Each point is reached from the start by the listed moves, each made once or not at all, plus a little noise. Is the number of moves made odd or even? Then give how often each move was made.
(in the rows, 128 means zero)

Moves:
(1): [127 147 172 149]
(2): [141 137 144  98]
(3): [160 106 163 137]
Start: [130 148 126 116]
Points:
[141 155 144  86] => odd (0, 1, 0)
[127 148 127 117] => even (0, 0, 0)
[161 145 207 149] => even (1, 0, 1)
[140 178 187 107] => even (1, 1, 0)

Moves:
(1): [146 173 103 100 143 109 111  99 130 141 113]
(2): [135 114 140 113 118 115 122 138 126 105 102]
(3): [112 139 156 104 143 147  94 156 146 173 117]
(4): [108 124 120 108 123 126 127 134 135 116 138]
(5): [110 136 132 135  80 119 132 117 123 140 134]
(6): [141  79 132 107 136 149 118 125 122 145 114]
(7): [117 131 115 149 104 139 126 141 115 109 129]
(8): [ 87 126 134 157 140 121 140 102 174 101 130]
(9): [127 135 153 117  91 149 156 144 123 121 159]
(10): [119 130  91 102 117 124 137 127 147 124 139]
(11): [122 139 138 135 130 131 166 144 122 131 119]
Start: [147 117 118 117 109 127 123 131 134 122 121]
Points:
[ 80 119 149  57  32 145  95 131 176 123 105] => odd (1, 1, 1, 1, 1, 1, 1, 1, 1, 0, 0)
[ 86 156  63  85  87  95 154 122 185  52  95] => odd (1, 1, 0, 1, 0, 0, 1, 1, 0, 1, 1)
[134 119 128  37 111 145  91 172 130 151  58] => odd (1, 1, 1, 1, 0, 1, 1, 0, 0, 0, 1)
[ 90 101 168  78  20 192 148 195 124 162 135] => odd (0, 0, 1, 1, 1, 1, 1, 0, 1, 0, 1)
[109 110 147 138 113 109 165 129 170  74  89] => odd (0, 1, 0, 0, 0, 0, 0, 1, 0, 0, 1)
[140 119  80  92  98 125 135 134 155 117 133] => odd (0, 0, 0, 0, 0, 0, 0, 0, 0, 1, 0)
[ 54 125 115  87  90 135 139 177 201  86  98] => odd (0, 1, 1, 1, 0, 0, 1, 1, 0, 1, 1)
